Rows are points. Any point is a mix of the corners, with weights that add up to 1. It lies inside the corners' shape when no weight is negative. Say inside or outside, and name the corners with a negative weight.

Corners:
(1): [  4  -1 -60]
(2): [-55  24 -14]
(3): [ 34  -6 -17]
(4): [  1 -58  32]
Points:
[ -8 -30  19] -> outside (1)
[-22   1 -39] -> outside (3)
[  1 -42  18] -> inside
[-44  17 -16] -> inside
[ 16 -13 -50] -> outside (2)
[-39   6  -7] -> inside
[  3  -3 -52] -> inside
[-26  -8 -17] -> outside (3)
[-21   8 -31] -> inside

Corners:
(1): [ 31 -50  22 -13   7 -14  -3  18]
(2): [-42 -16  34   0   9 -42  10 -28]
(3): [  5 -12 -22  29  -2  -2  18  50]
(4): [-26  60   4 -24  36  27  26   1]
(5): [  7 -12 -25   6  -9 -27   8  22]
(6): [ 23 -36  23  -2  -1 -28  40 -39]
(7): [-27  27  35 -19 -23  -6  18  15]
(8): [ 24   5   6  32   4 -23 -19  16]
(9): [-24  19  -5   3 -29  14  -9 -32]
Points:
[ -6   0  -3   3 -13  -3   1  -5] -> inside
[ -3 -26   1  10 -23 -31  28  -9] -> outside (1, 4, 8)
[-12  17   1   1  -2 -10  11   6] -> outside (1)
[ 17 -34  32  10  -7 -34  18   8] -> outside (4, 5, 9)
[  0 -15  10  -5  -2 -13  11  -2] -> outside (8)
[ -8  -5   7   7 -15 -14  -6  -2] -> outside (4, 6)
[ -8   5  11  -4  -6 -31  22  -1] -> outside (1, 3, 9)

Corners:
(1): [ 49  30 -12   2   4 -10  -3  37  17   1   9 -44]
(2): [  0 -10 -46 -14  19   0 -33   6  -5 -19 -19   7]
(3): [  3   4  10  19   4 -13 -31 -13 -37 -25 -24  10]
(4): [ -3  15  26  12  -6  38   6  18  28  15  11 -15]
(5): [ -8 -17  -7  -2   5   5 -29 -45  26 -14   0  40]
(6): [-13 -15   0  11  -6 -14 -13   2  15   2 -37 -21]
(7): [ 3 -5 28 11 38 35 42 48 16 -1 21  3]
(8): [-24  16  19  35 -48  21  34  48  10  -1  60  -9]
(9): [ 14   6 -18  32 -16  16  -3  32  19  24  10  -3]
(10): [ -7  26 -18 -17  14   1  -1 -16  -3  13 -10  38]
(11): [  0 -25  -3  13  30  18  -1 -40   5 -27 -32 -11]
(12): [  6 -49   2 -16 -19  12  -3  -4  -5 -16 -14  20]
(13): [-12 -13 -25   1   3 -10 -19 -38   1  44  -7   8]
Points:
[ 19  -4  -5   6   5   8 -12  10  10  -7  -9  -9] -> outside (8, 10, 13)
[ -2  22   2   0  20  11  -2  -3   0 -16   1  16] -> outside (6, 9, 12, 13)
[-1 -5 -5  5  3  7 -2  6 14  5 -3 -1] -> outside (3)
[-3  3  1 10  7  8 -1 -4 12  8  1  6] -> outside (2, 12)
[  4   0 -12   2   6   2  -8   4   0   0  -9   0] -> outside (5)
[  8   4   0   6   0  13 -10   7   8   7   1   6] -> outside (6, 8, 11)
[-12  -2  15  20 -21  17   4  21  -4  -3  26   9] -> outside (1, 6, 10, 11)
